Each row is a point. Examples show where two turns around zero, p and q, send a point. Where does a point land after both, in the order given? Backwards means that the second turn is done in reverse. Each puzzle has new turns, and all numbers are rounded.
In the rows, zero is written as 128.

Turn p:
[141  92 125] => [131  90 130]
[128 101  96] => [128 102 161]
[148 140 136] => [109 131 112]
[110 151  96] => [122 155 161]
[ 99 126 153] => [162 140 115]
[141 158 162] => [117 151  88]
Turn q:
[119 100 137] => [137 106 148]
[121 128 144] => [136 135 142]
[138 167  98] => [100 152  93]
[128  76 131] => [145  81 144]
[145 138 157] => [157 147 127]
[117 160 101] => [ 92 148 114]
Where do these land?
q, then p: [156 152 127] => [102 141 151]
p, then q: [144 123 115] => [127 121 148]
q, then p backwards: [151 118 146] => [107 113 144]
q, then p: [ 59 135 123] => [181 158  95]
q, then p: [130 112 129] => [130 112 124]

Turn p:
[147 103 111 119 135 127] => [146  99 132 120 119 118]
[110 126 167 117  89 123] => [111 148 155 150 108 163]
[ 76 126 126 112 133 123] => [147 142 116 127 144 173]
[144 129  98 127 109 165] => [124 103  96 154 111 113]
[157 125 128 121 140 158] => [133 108 131 152 135  98]
[139 166 156 144 148  60] => [121 188 158  77 132 106]
[123 120 111 157 143 140] => [114 107 109 115 148 125]
Turn q:
[128 141 102 114 123 171] => [131 147 134 155  92 107]
[156 106 175 142 106 102] => [108 132 149 109 167 174]
[116 140 104 148 138 148] => [118 126 117 148 122  95]
[146 147 173 131  87  97] => [145 134 169 125 178 159]
[ 98 110 135 119 166 126] => [128 128  98  88 117 113]
[127 125 105 118 177 125] => [135 122  77 126 109 123]
[125 128 103 125  99 127] => [130 107 152 145 114 125]
Where do these land?
q, then p: [119  97 118 139 149 137] => [143 128 110 125 114 160]
q, then p backwards: [138 116  96 147 118 126] => [138 112 132 137 107 158]
p, then q: [119 154 141 131 135 107] => [159 141 122 137 137 118]
p, then q: [ 80 182 155  72  96 105] => [143 175 146 203 162  94]
p, then q backwards: [142 131 116 121 150 149] => [115 154 116 141 136 117]
q, then p backwards: [136 127 150 154 104 146] => [128 138 169 145 133 129]
q, then p: [163  89 120 133 144 126] => [123 111  90 151 134 156]

Turn p:
[163 142 123 132 117 125 152  81 171] => [ 73 136 133 135  84 125 131 161 123]
[131 139 142 134 156 144 106 179 113] => [135 136 124 136 164 147 120  75 131]
[128 112 105 133 116 150 109 150 146] => [134 141 159 139 135 122 143 117 158]
[141 149 116 114  87 130 133 144 143] => [124 117 152 175 120 124 130 135 123]
[166 115 126  97 100 119 121 115 155] => [ 93 106 141 147 117  93 153 138 129]
[140 131 123  94  89 172 113 112 136] => [127 133 117 176 116 109 170 139 149]
[ 93 121 151 168 140 117 101 146  74] => [188 128 109  95 129 132 103  84 122]
[ 82 134 138 135 169  87 139  98 124] => [134 110  98  78 131 147  87 157 131]
[122 111 143 133 143 122 169 129 135] => [118 151 127 110 145 120 110 149 106]
[113 125 112 140 163 112 137 125  85] => [154 122 120  86 138 160 131 127 108]
Turn q:
[149 157  92 138 141 145 131 155 143] => [132 132 139 154 161  99 161 145 132]
[156 154 141 111  93  90 103  78 121] => [126 159 144 161  76 157 125  93 155]
[169  85 168 114 121  96 161 112 154] => [118 150 124  82 123 174 122 135 187]
[146 124 102 157  98 141 111 120 161] => [105 116 137 167 128 112 115 152 161]
[ 95 149 122 101 135 106 122 112 125] => [144 126 146 139 114 158 133 118  93]
[118 114 152 154 137 157 174 162 111] => [105 120  80  87 154 109 141 137 115]
[114 123  94 110  94 131 107 129 125] => [150  93 132 157 103 124 126 136 131]
[109 152 157 145 129  91 116 114 119] => [114 167 126 134 101 144 116 124  97]
[119 104 116 161 157 144 134 155  99] => [142 127  94 116 164  96 107 136 110]
[133 133 146 105 145 147 106 155 129] => [139 127 155 100 124  98 140 123 121]
[100 114 118 112 158 160 142 116 121] => [133  92 132 113 161 135 121 108 105]
Where do these land?
q, then p: [167 125 153 144 136 126  96 151 151] => [109  92 122 152 136 126  81 125 131]
q, then p: [ 80 132 148  99 127 115 148 127 126] => [159 144 113 146 141 118 170 135 111]
p, then q: [128 111 153 127 158 147 132  93 121] => [156 110 136 156 136 144 160 133 115]
p, then q backwards: [150 163 125 134 128 153 111 127 124] => [132 152 126 123 105 115 140  95 117]
p, then q backwards: [142 140 116 131 121  93 142 148  87] => [ 79 134 118  98 148 134 123 123 120]
p, then q: [ 97 141  65  94 130 120 111 142 151] => [ 97 120 144  71 158 107 120 161 146]
p, then q: [165  74 158 135  96 140 143 126 118] => [146 173  97 142 104 172 147 118 112]
p, then q: [102 133  73 134 105 121  87 114 146] => [ 89 116 142  95 116 127 132 163 175]
p, then q: [113 133 130 151 135 129 162 152  90] => [141 144 128 132 133  95 140  80 135]
q, then p: [135 128 157 132 144 135 149 101 166] => [134 143  91 137 154 133 112 144 158]
